Rows are points. Examples show where two turns around zero, p and q, send a point. Where does a point land after both, in the order given? Backwards means that the second turn is done in reverse. Each puzzle has new turns, and all numbers are rounded.
In the rows, 128 means zero.

Turn p:
[120  89 136] -> [141 108 161]
[ 59 177 102] -> [106  78  58]
[147  91 114] -> [164 133 153]
[184 140 143] -> [123 185 141]
[130 143 144] -> [107 136 127]
Turn q:
[111 138 123] -> [128 119 110]
[173  70 165] -> [122 191 180]
[ 93 145  84] -> [103  86  95]
[173 125 143] -> [146 138 171]
[ 91 162 126] -> [142 106  85]
Where do these land?
q, then p: [137 166 119] -> [150 139 159]
q, then p backwards: [177 144  89] -> [ 99  78 157]
q, then p: [117  73 108] -> [100  84 100]
q, then p: [ 97 102 185] -> [122 158  65]
q, then p: [112 155 140] -> [156 146 126]

Turn p:
[ 90  72 129  38 152 124] -> [ 71  58 106 137 176 176]
[204 100 102 106 189 133] -> [120  86 216  90 148 130]
[174 153 157 160 109 138] -> [135 163 147  99  78 116]
[123 162 155 193 118 115] -> [166 159 121 150  75 103]
[118 159 118 131  96 110] -> [143 142  92 116 128 102]
[138 137 124 167 108 160] -> [140 180 141 130 120 128]
[ 99 153 126 127 135 139] -> [114 137 115 154 134 106]
[ 78  87 114 102 117 106] -> [133  98  86 148 164 164]
Turn q:
[133 164  84 175 186 135] -> [114 139 131  97  60 182]
[ 82 128 137 104 106 124] -> [147 133 113 176 147 128]
[157  53 151  57 114 137] -> [ 97  71 100 127 200  82]
[156 180 113 119  99 114] -> [150 162 111 112  97  87]
[126  92 154 146 139 105] -> [135 117 150 112 167 150]
[113 161  56 186 121 123] -> [173 122 142 124  45 154]
[116 126 178 149 124 166] -> [ 97 146 175 155 145 128]
[142 120 149  88 135 119] -> [112 132 101 120 162 113]
Where do these land?
q, then p backwards: [114  92 160 161 175 164] -> [139  78 138  93 162 173]
p, then q: [129 129 156  61 153 101] -> [145  69 119 163 160 150]
p, then q: [112  96  50 151 100 161] -> [ 63 170 116  87  95 157]
p, then q: [151 123  61 125 109  94] -> [ 90 122  83  76 145 128]
p, then q: [146 193 148 146 134 144] -> [189 166 119 130 143 116]
q, then p: [112 171 151 134 125 104] -> [119 146 136 115 114  79]
p, then q: [131  91 170 116  99 128] -> [110 105 129 172 103 101]

Turn p:
[169 149 164  93  90 156 130 102] -> [146 183 100 141 124  75 142 141]
[164 134 142  91 130  93  80  76] -> [110 177 141 162 173 103 162  91]
[ 77 105  99  88 153 136  87 141] -> [115 128  92 104 155 190 133  90]
[166 149 126 171 181 150 165 155] -> [131 116 173  94 137 109  71 173]
[167  93 101 172 114 148 173 135] -> [102 101 132 146 113 120 112 204]
[119 136  91 167 151 147 118 117] -> [148 111 152 128 155 164 122 157]
[ 75 130 175 136 132 129 158 115] -> [155  95 127  85 105 108 164 112]
[ 95 157 160  94  83  87 169 134] -> [137 143 128 121  49 109 158  87]
[119 100  94 140 118 105  71 177] -> [109  98 108 173 142 173  90  95]
Turn q:
[129 152 133 106 128 159 177 142] -> [145 115 104 110 165 140  89 111]
[ 96 111 152 133 118  64 113  89] -> [ 79 114 144 178  83 142 129 143]
[171 138 178 119 124 123 174 178] -> [113  85 130 117 201  98 102 142]
[113 138 162 168 149 124 111  95] -> [ 87 137 159 132 105 119 128  88]
[112  69 128 147 111 108  89 111] -> [110 153 135 179 107 125 177 140]
[210 132 126  95 130 136 176 139] -> [186  97 152 127 182 103  89 148]
[146 176 108 137 108 140 137 151] -> [152  91 119  83 134 129 136 118]
[148 120  93 124 157 124 159 161] -> [159 130  99 117 134  86 106 148]
[ 85  93 130 156 107 122 105  88] -> [105 147 125 175  94 147 162 104]
[ 70 150  70  95 148 179  39 127] -> [144 211 113  63  78 189 163 138]
Where do these land?
p, then q: [119 158  68 163 150 106 142 108] -> [ 97 142 141 116 198 130 130  97]
p, then q: [149 123 114  97 135  82 119  83] -> [ 91 112 113 124 117 135  86  82]
q, then p: [167  94  78 105 142  96 150 174] -> [ 79 124 152 163 112 136  59 111]
q, then p: [143 152 149 109 172 108 159 133] -> [123 123 111 145 160 137 122  72]
p, then q: [144 137 126  94  54 208 137 103] -> [186  67  91  66 116  94 142 145]
q, then p backwards: [143 106 162 152 139 115 154 134] -> [166 108 152 140 132 107 109 128]
q, then p: [ 31 104 163 155 109 172 106 136] -> [187 141 153  83 110 192 176 171]
q, then p: [104 113 165 147 145 160  73 132] -> [172 146 150  79  98 128 154 115]
q, then p: [151 165 127 129 107 105 113 148] -> [ 89 122  92 111 114 117 128 122]

Turn p:
[ 95  86 154  97 104 166 204 137 157] -> [ 87 113  93 161  99 162 206 103 147]
[126 124 120 111 161 132  76 117 147] -> [136 137 104 129 138  84 116 154  96]
[119 144 121 130  85 115 139 150 187] -> [109  64 121 139  99 145 114 114 111]
[117 102 119 154  78 132  84 110 133] -> [124 138 139  97  99 148 122 132  66]
[ 88  91 154 178 106 167 159 170 171] -> [165  91  90 137  90 188 181 111 110]
[137 142 149 107 126  77  79 136 109] -> [134 134 146  97 125  71  95  98 122]
[160 107  82 135 175 113 144 111  88] -> [126 180 121 137 190 145 100 133 146]
[ 88 132 135 149 135  96 108 100 134] -> [137 144 103 101  89 123  96 139 131]
[207 183 141  94 188 148 181  81  74] -> [119 176 192 195 176  97 126 161 213]
[122 109 140 150  93 122 108 167 149] -> [148  97 126 113 112 141 134  95  90]
[148 189  93 103 156 140 126 129  59] -> [122 134 173 101 192 103 119 169 178]
Turn q:
[135  97 110 186 137  86 117 144 140] -> [154 109 111 121  71 163 162 120 130]
[128 142  90 154 104 118 118 130 101] -> [141 114 146  96 135 143 157 117 158]
[202  91 136 140 184 160 120  80 135] -> [195 135 102 147 135 174  57 120  99]
[205 149 145 106 104 143 139  91 122] -> [152 125 116  81 155 108  56 113 124]
[ 66 131 169 143 152 153 208 148 118] -> [ 97 189  90 190 122  96 144 132 179]
[115 122 111 120 123  68 150 143 102] -> [108 125  89  95 130 133 177 138 130]
[150 180 146 159 130 138  88 151 136] -> [159  75 150 144 122  92 124  99 138]
[ 51  89 158 167  58 133 138 123 135] -> [ 61 142 157 134  63 140 130 161 191]
[116 190 134 108  94 122 177 146 158] -> [ 90 153 131 108 130  59 137  85 135]
[132 109  67  97 159 148  70 141 135] -> [161 122 178 136 157 162 155 144  71]
[166  92 152  89 121 125 103 136 119] -> [141 112 120 110 130 122  98 180  94]
[ 69 144 118  67 171 141 108 102 135] -> [ 77 134 147 176 186 144 139 127  88]
Where do these land?
q, then p: [ 79 151 153 127 147 123 138  63 108] -> [151 133  68 117 110 145 130 188 113]
p, then q: [102 122 122 164 120  98  55 114 130] -> [135  86 143  82 179 114 131 166 114]
p, then q: [176 128 124 146 125 116 141 149 100] -> [139 110 113 164 133 134  84 115 124]
q, then p: [132 129  70 144 120 182  61 125 125] -> [173 155 158 184 105 100 179 107 130]
q, then p: [105 176 185  98 181 112 138  82 160] -> [149 183  88  69 120 158  87 174 118]
q, then p: [139  99 130 124 163 118 207 199 138] -> [101  81 174 119 163 165  65 125 173]
q, then p: [169  68 127  93 128  96 171 151 120] -> [ 95  85 157  96 197 118 123 127 145]
q, then p: [118 168  82 116  84 144 117 130 134] -> [119 147 117 152  89  84 143 115 164]
q, then p: [121 140 121 164  86 158  94  78 155] -> [136 144 133 137  65  95 162 139  86]
p, then q: [140 100 167 104 127 133 158 188 110] -> [114 168  85 125 126 163  90  89 128]
